Every row gives one point. The window is the flat piece filled in between its corners: a triangle in 3 columns, a solid with four corners in 4, and so on. A path goes straight from each point to the next, and from the last back to the first. After which points does the path pass through the window?
In the rows, 128 means zero.

Window:
[[114 108  54 152]
 [ 83 123  70 154]
 [138 157 136 130]
 [138 130 169 134]]
Path:
(1): [120 126 110 125]
(2): [133 139 131  86]
(3): [144 153 145 146]
(4): [105 124  53 173]
(5): [ 92 114  52 135]
(6): [128 150 142 115]
(7): [146 157 147 173]
(8): [ 92 116  69 186]
(9): [ 85 116  69 135]
(10): [ 88 118  70 137]
(11): [101 132  82 194]
(12): [105 131  71 179]
(13): [ 94 113  75 129]
(14): [101 128  85 125]
(15): [112 139  83 165]
(16): [133 132 109 173]
Through the window after points: 10, 12, 16

Window (6 x 6):
[[154 118 126  84 112 135]
 [201 141 103 174 176 134]
 [152  96  94 207  59 168]
 [115  96 149 122 107 134]
 [ 89 145 127  55 127 113]
 [104  75 100 108  98 141]]
Path:
(1): [125  97 119 126  64 122]
(2): [147  89 111 131  99 122]
(3): [125 101 114 137 101 206]
(4): [130 132  98 128 132 188]
(5): [155 111 106 131  94  93]
(6): [102 127 136  58 125  46]
(7): [116 134 140  50 155 148]
(8): [120 112 131  82 156 193]
(9): [132 110 126  93 125  63]
(10): [164 114 119 106  99  81]
(11): [142 116 124  93 120 168]
(12): [ 99 107 123 132 100 172]
Through the window after points: 10

Window:
[[ 81 162 134 144 168 180 110 117 102]
 [151 103 145 174 202 114  73  71 141]
 [159 123 207 106 127  30 190 189 157]
 [148 146 157 122 126 211  60 114 105]
 [110 179  89  79 114 168  95 106 116]
 [109 115 129  83 161 194 118  79  95]
 [193  88 150 141 182  63 164 208 158]
 [132 155 111 148 135 189 157  64 120]
 [159 183 146 110 204 141 158  96 128]]
Path:
(1): [158 150 135 132 154 107 121  97  73]
(2): [151 141 124 128 133 105 139 119  54]
(3): [117 149 139 115 156 140 146 117 161]
(4): [129 123 162 118 153 129 128 136 165]
(5): [153 120 147 130 138 116 131 125  95]
(6): [173 117 143 142 156 100 135 132  93]
(7): [154 125 163 109 153 133 141 134 208]
(8): [147 115 148 136 175 122 114 126 158]
(9): [162 124 139 156 172 103 127 114 104]
(10): [150 158 127 124 135 154  81 109  68]
(11): [125 137 147 111 142 195  91 110 161]
(12): [125 130 141 105 172 145 112 140 177]
Through the window after points: 8, 10

Window (11 x 11):
[[160 166 172 189 118  71  98 100 150 137 134]
 [168 113 132 167 125 150 123 203 101 102 144]
 [114 120 136 159  79  45  79 157 187 106 123]
 [197 131 140 144 195 156  98 117 175 134 142]
 [139  97 129  98  84 157 215 162  97 141 124]
 [ 79 130 127 137  61 192 174 203 106 161 141]
 [149 134 155 141  47 109  70 100 145 127 128]
 [116 160  72 128  59 164 183 142 101 113 137]
 [107 149 185 134 110  61  64 109 152  75 126]
 [161  97 110 177 194 138  81 129 105 153 131]
 [133  75 136 206 123 189 142 116 132 137 187]]
Path:
(1): [137 117 149 168  87 155 102 122 149 111  96]
(2): [139 133 125 184 133 148  92 140 138 118 114]
(3): [162 130 114 138 127  89  95 133 119 127 197]
(4): [134 132 105 136 101 143 143 147 108 129 168]
(5): [134 136 116 172  89 162 148 145 124 104  92]
(6): [129 137 148 190 123 147  86 118 161  93  93]
(7): [147 143 141 141 120  86  92 132 127 144 179]
(8): [147 135 140 132 105  92 100 131 139 141 180]
Through the window after points: 4, 8

Window:
[[196 213 177  71  85 162 140 137 171  88 145 153 134 134]
 [107 132 117 114 103 124 139 115 108 174  93 102 163 130]
 [185 122  93 115 158 102 104  81  66 141 100 137 151 164]
 [104 144 162  87 145 249 130 130 168  53 148  83  82  84]
 [244 150  45 101 151 159 108 207 150  88  77 113 144 189]
 [106 161 128 108 123 129 163  75 143 133 141 153  69  92]
 [ 90 114 136  75 147 121 102 145 149 115 158 121  94 106]
 [ 98 122 101 138  37 156  94 121 105 124 148 168 121 124]
 [174  72 144 103 119 100 130 164  99 145 124 141  76 146]
 [ 83 141 159 121 142 192 140 168 117 139 169 137 121 121]
 [ 76 158 160 148 118 105 151 102 115  98  85 158 172  98]
 [119 138 149  88 149 154 121  98 145 156  83 167 125 108]
 [203 185 174 146 136  94  66 204  92 109  89 107  88 150]
 [128 119 195 185 159  83  95 139 184 120 132 108  93 110]]
Path:
(1): [175 141 132 124 142 132 112 145 111 131 146 133 132  77]
(2): [102 141 156 101 120 146 120 117 144  80 101 150  76 191]
(3): [133 144 146 106 125 139 112 125 134 107  98 134 107 174]
(4): [201 139 101 124 112 120 109 152 128 131 123 137 138  74]
(5): [155 120 141 114 132 145 124 163 111 135 147 133 115  82]
(6): [123 127 149 104 125 141 130 144 129 124 130 136 100 158]
(7): [109 145 151 102 121 134 134 114 133 126 118 139  89 172]
(8): [161 130 116 125 136 134 136 132 122 139 138 136 115  32]
(9): [166 126 140 122 130 134 114 157 116 129 122 134 138 101]
(10): [130 131 147  97 122 126 115 149 142 108 105 124 105 185]
(11): [152 175 162 115 131 130 101 150 134 102 103 118  95 181]
(12): [203 160 151 126 115 126 107 180 115 119 129 136 130  72]
Through the window after points: 5, 7, 11

Window, 14 rows:
[[141  95 172 159 109  99 120 168 151 120 150 145 164 121]
 [143 125 193  78 166 195   7 104  73  86  61  24  49 169]
 [106 117 119 166 101 142 132 130 181 112 131 171 147 140]
 [196 162 116 145  74 144 124 173 117 168 143  94 155 133]
 [176 139 149 201 137 110 172 149 140  33 109 183 131 112]
 [126 127 109 171 143 141  98 194 158 126 174 150 144 132]
 [ 98 129 172 147 118 174  88 115 107  89 207 182 110 125]
 [124 134 134 139  90 146 115 182 133  49 128 129 147 133]
 [117 114 105 157 137 115 116 120  61 132 142 115 153 165]
 [142 105 109  92 151  99 132 112 163 132 191 112 175 144]
 [159 132 120  73 138 122 154 164 122 161 124 158 181 151]
 [ 77 173 157 191 142 144 144 161 137  96 126 109 150 132]
 [ 82  84 127 164 157 209 174 136  97 123 164 116 158 173]
 [109 123 145 128 107 112 151 164 137 123 194 168  84 158]]
Path:
(1): [ 82 111 129 138  97 185 129 126  89 110 172 121 101  56]
(2): [ 90  92 127 155 126 167 117 128 100 108 131 116 116  67]
(3): [129 156 160 166 128 133 118 147 147  95 193 146 146 198]
(4): [149 133 155 155 132 131 114 155 143 123 157 133 175 211]
(5): [125 123 117 131 128 134 135 141 125 112 129 139 131 104]
(6): [118 117 115 127 122 152 116 152 122 124 150 113 131 114]
(7): [122 128 149 143 125 148 105 152 124 113 152 122 147 186]
(8): [150 140 139 158 128 129 117 118 141  96 139 137 157 218]
(9): [122  88 137  98 118 159 111 167  98 145 165 124 105  60]
(10): [107 102 104 127 141 125 122 136 124 132 148 113 143  89]
(11): [163 135 181 133 120 130 113 136 164  94 154 136 153 212]
(12): [130 133 155 145 126 144 104 140 124  99 168 162 138 157]
Through the window after points: 4, 10, 12

Window:
[[151  94 143 171 128 184 116 219  95 113  84 108 165 136]
 [102 107 133 121 178 194 150  58 130  86  77 114 115 148]
 [ 31 147  70 111 187 154 158  70 138 110 130  60 104 109]
 [123 108 149 121 142 222 191 213  80 153  98 149 188 164]
 [ 64  84 147 109 190 208 102  90 132 151 120  90 136 111]
 [133 128 174 137 109 171 150 184 159 135  98 127 219 156]
 [190 157 151 172  93  76 178 119  76 208 156 137 155 111]
 [116 144 138 154 112  43 114 114  84 162 146 205 138 126]
 [177 143 166 100  89  39 149 130  79 135 200 167 129  86]
 [131  67 190 171 190 154 179 206 129 126 109 129 178 159]
 [ 64  73 108 152 127 179 146  81 160 114 152 131  92 119]
 [156 157 106 156 153 115 135  90 101 132 200 166 170 108]
 [149  83  83 113 113  51 141  81  99 153 158 152 165 109]
 [108 111  94 105 195 196 130 124 182 145 105 114  92 148]]
Path:
(1): [113 120 142 110 151 168 137 116 130 156 159  98 127 227]
(2): [119 112 100 134 172 152 142 136 146 132  87 158 121  68]
(3): [125 133 115 135 150 158 154 126 115 142 113 167 138  64]
(4): [133 119 125 135 153 139 141 121 128 142 156 123 141 158]
(5): [135 119 132 138 137 140 137 126 111 141 144 107 128 176]
(6): [128 116 127 144 147 159 154 139 137 155 105 144 147  85]
(7): [142 117 139 126 140 122 156 143 124 138 136 151 143  88]
(8): [136 117 136 131 133 119 139 121 109 149 147 121 141 168]
(9): [116 131 138 142 132 116 134 134 104 148 150 140 135 162]
(10): [142  91 134 153 145 127 160 116 146 146  83 178 164  46]
(11): [142 112 134 146 137 143 153 148 120 151  90 153 152  55]
(12): [141 111 158 144 137 127 137 145  96 135 169 132 160 199]
(13): [102  98 124 132 136 166 136 126 129 141 137 116 134 159]
(14): [104 117 122 136 176 187 188 136 144 113  95 169 127  63]
(15): [144 104 137 148 154 112 162 122 135 126 107 156 142  21]
(16): [121 119 145 129 117 130 139 121  86 135 160 127 158 195]
Through the window after points: 1, 3, 5, 7, 9, 13

Window:
[[124 125 103  76 109 111 131 190 143 120 117  47 152 133]
 [152 129  85  98 166 106  80 170 144 136 148  88 176 114]
 [ 96 197 193 142 143 133 144 101 108 166 173 159 113 111]
 [170 112  98  90  90  90 108 171 120 152 131 136 163 149]
 [112  88 107 143 110 179  90 128  69 135 134 121 141 177]
 [135  65 135 162 106 126 107 157 130 148 192 122 129 156]
 [ 67 130 168 158 138 112 145  76 116 181 125 143 153  97]
 [136 113 113   7 133 118 117 129 159 126 149  70 186 128]
 [ 66 127 173 131 163 104 120  88  85 181 141 155  66 119]
 [ 95 140 174 157 177 127 175  80 124 129 129 191  92 107]
 [158 107 161 127  99 132  64 154 148 132 122 126 130 111]
 [137 120 112 166 102 122 101  78 120 146 145 108 102 163]
 [108 134 135  65 137  70  95 148 138  89 135  85 191 159]
 [ 65 148 109  61 147 121 112 136 183 151 121 114 160 169]]
Path:
(1): [ 78 138  71  79  87 117 119 118 140 147 152 112 138 103]
(2): [124 130 156 112 155 121 111 133 141 144 128 114 147 169]
(3): [153  75 151 124 155  96 122 161 127 181 144 100 154 213]
(4): [ 97 140 113 100 110 134  99 133 124 131 136 106 143 117]
(5): [ 82 121 118 113 127 124 113 126 130 135 137 130 134 134]
(6): [111 129 147 115 143 124 116 108 119 166 132 118 140 151]
(7): [144 102 160 136 169 117 130 124 128 154 148 115 113 162]
(8): [100 113 120 115  97 126 118 132 130 131 157 140 152 114]
(9): [ 86 115 110  90 114 150 106 120 145 125 160 124 116 108]
(10): [131 147 163 143 160  98 121 132 122 152 135  94 155 155]
(11): [154 118 181 158 169 104 123  86 138 183 117 104 117 163]
(12): [ 49 153 126  96 115 131 130 138  93 121 166 168 107  88]
Through the window after points: 1, 5, 7, 11

Window, 14 rows:
[[113 111 154 142 186  95  89 132 168 149 116 157 145 106]
 [174 137 111 130  92  76 174 193 120 122 150 119 136 118]
 [ 64 119 130 113 101 138 108 178 112 116 120 118 102 115]
 [174 120 114 182 125 117 158 182  61  81 108 153 134 125]
 [149 145 120 101  83 141  86 109 136 113 100  91 107 151]
 [132 165 144 148 151  90 127 161 123 159  96  73 130 124]
 [131 129 117 112 156 132 127 164 136 147  91 110 179 109]
 [188 165  53 166 174 171 203 117 249 105  47 167  85 149]
 [127 102 118 112 151  98 149 137 125  67 201  63 122 107]
 [147  69 114 128 156 126 197 155 131  87 186  86  92 186]
 [124 159 111 121 129  98 121 148 138  69 126 137 156 162]
 [ 91 102  68 125 119 101  97 149 115 120 102 116 124 131]
 [103 154  74 122 104  88 219  52 166  75 125 174 197 128]
 [120 166  80 119 148 156 111 116 147 133 136 160 100 145]]
Path:
(1): [148 127 107 125 156 106 150 139 121 101 107 128 130 127]
(2): [125 154 122  83 186 104 182 146 101  75 119 138  78 110]
(3): [140  89 107 170  85 115 116 151 160 128 137  80 176 162]
(4): [148 130  90 203 114 127 111 131 198 107 127 136 152 117]
(5): [136 147 107  97 144 120 166 128 131 102  96 134 121 149]
(6): [160 119  93  95 142 113 179 119 120 101  82 155 128 131]
(7): [134 150 100 150 130 141 135 132 185 115 116 112 125 143]
(8): [141 136 102 187 114 124 122 153 201 132 157 123 158 158]
Through the window after points: 4, 6

Window:
[[191 140 111 117 171 152  98 181 144 151 131 108  74 129]
 [160  99 183 200  58 106 124 156  99 134  78 172 110  50]
 [200 109 102  83 123 168 108 116  67  84 121 120 113 133]
 [163 146 106 106 117 225 179 128 115 114 109 114 131 152]
 [ 84  95 118 102 115 117 136 124 135 116 194  69 118 128]
 [165 120 151 146 169 175 156  89 106  84 137  86 102 162]
 [175 203  78 100 156 130 151 134  86 110 123  82  81 153]
 [170 156 149  72 161 154 147  97 100 169 150 104 115 140]
 [102  72 107 113 172 109 183 125 110  84 169 154 160 104]
 [ 78 131 132 133 138 127 119  83 157  72 212 148 171  92]
 [ 61 103 107 110 158 129 116  77 134 111 125 136 123 130]
 [131  66 121 249  71 119 108 140  58 161 144 204 134  69]
 [ 94 106 102  83 137  88 153  86 176  95 217 160  93 170]
 [111 101 198 210  74 148 101 197  36 133 120 210  92  67]]
Path:
(1): [133 115 110 138 136 159 137 108 105 126 150 131  79  77]
(2): [141 125 125 125 123 125 127 153 119 123 132 143 137 130]
(3): [147 137 125 124 139 134 135 120 104 106 124 136 133 146]
(4): [143 121 112 135 134 156 151 126 101 121 145 136  83  74]
(5): [110 103 126 143 123 151 153 101 101  98 166 160 102  94]
(6): [ 97 117 142 121 101  56 120 131 123 118 159 140 178 180]
(7): [143 127 109 102 141 129 141 124 118 117 150 117 141 155]
(8): [128 127  99 127 142 160 157  81 123 101 148 118  76  90]
(9): [144 148 105 111 145 151 148 107 104 128 159 121  94  90]
(10): [135 133 145 142 122 117 117 140 111  99 132 129 161 190]
(11): [134 128 131 113 133 120 138 116 117 115 153 127 146 166]
(12): [117  98 108 109 157 160 152  95 133 117 177 151  31  72]
Through the window after points: 9, 11

Window, 14 rows:
[[122 160 114  96  61 112 158 126 179 186  73  71 162 119]
 [145 185 114 197 140 117 181 104 161 107 166 149 139 105]
 [105 160 111 113 145  59  94  89 161  93 107 166  92 133]
 [109 116 129  30  80 142 196 148 152 112 105  86 176 100]
 [104 188 134  88 114 112  67 149 178 123 165 108 114 119]
 [126  82 127 107  81 166 126  72  68 157 141  99 145  65]
 [189 140 152 119  89 119 158 138 126 133  91 209 133  70]
 [176 104 125  27 127 116 145 105 111 149 139  83 118 151]
 [101 124 118 140 121  83  57 115  97 164 112  74 189 129]
 [107 143 138 126 189 142  63  44 138 168 132 104 144 155]
 [119 164 135 159  74 128 166  65 138 153 139 204 171 139]
 [ 44 171 147 189 149 152 134 194 127  85 136  66  66 129]
 [137 135 179 123 108  96 181 127 162 157 139 171 114  82]
 [155  85 120 179 154 151 132 142 154 115 178 132  91 125]]
Path:
(1): [122 122 189 146  78 158 131 145 166  72  92  83 108 128]
(2): [143 138 154 102  94 121 166 109 145 103 113 114 151 116]
(3): [108 123  89  90 106 145 141 153 122 183 127 169 140  70]
(4): [116 143 117 108 136 116 155 120 136 153 143 122 138 126]
(5): [140 116 153 125  93 132 120 100 162  88 127  98 110 109]
(6): [138 124 149 126 115 115 130  97 148 131 126 113 132 116]
(7): [ 70 149  67 103 138 162 136 122  60 180 116 135 158 105]
(8): [112 144 111 156 146 127 141 132 134 138 159 124 113 119]
Through the window after points: 2, 8

Window, 14 rows:
[[119 149 114 214 134  79 102 152 164 206 126 135 107 152]
 [145 108  78 129 125  71 157 176 115 206 138 114 146 107]
 [136 123 107 100 175 194 122  84 153  93  74  61 126 130]
 [159 149 114 129 155 121  85  71  98  78 122 111  78  93]
 [139  78 110 134  57 130  66 168 112 151 100 159 133 130]
 [104 184 133 166 156 201 119 135  95 128 216 132  82 112]
 [141 121  89 152  61 108 198 118 178 170 135  90  93  45]
 [191 129 124 147 106  39 144 188 113 166 153  57 207 128]
 [ 74 138 135  62  54 161 166 133 142 162 212 191 124 106]
 [ 78  97 111 167 115 104 147 172 135 141 169 117 159 113]
 [183  58 155 144 106 164 136  26 149 167 125 146 152  59]
 [144 122  84 123 123 103 140 181 201 161 159 128 116  97]
 [157  87 127 138 155 115 113 103 125 150 161  43 116 138]
 [140  71 128 181 125 110 140 176 137 141 101 146  92 180]]
Path:
(1): [137 126  70 157  88 142 131  98 148 154 157 132 143 126]
(2): [142  77  47 154 119 125 112 111 135 132 153 127 114 174]
(3): [134 126 158 120 122 148 118 145 135 141  98  97 128  91]
(4): [122 134 132 141 128 126 115 159 135 150 139 102 105 111]
(5): [158 123  35 135 143 119 141 100 107  88 191 110 125 167]
(6): [154 115  85 146 124 115 134 134 147 145 158 115 127 121]
(7): [ 99 155 156 110 137 113 116 188 164 173 122 136  81  65]
(8): [ 96 113 151 145 124 108 132 158 144 153 141 109 131  92]
(9): [128 106  35 153  87 130 154 133 122 133 191 151 149 154]
(10): [150 112  84 176 107 120 128 115 152 160 150 139 137 135]
(11): [102 139 170 140 123  98 137 154 149 192 121 103  94  79]
(12): [130 135 188 139 136 119  98 143 144 165 136  93 120  84]
(13): [147 104  47 157 100 122 158 108 127 129 168 129 119 168]
(14): [156 112  68 142 116 129 134 115 134 159 140 121 148 127]
(15): [132 122 188 131 104  93 131 170 154 172 125 109  84  81]
(16): [142 103 169 134 141 135 132 142 121 152 133 132 111  78]
Through the window after points: 2, 6, 8, 10
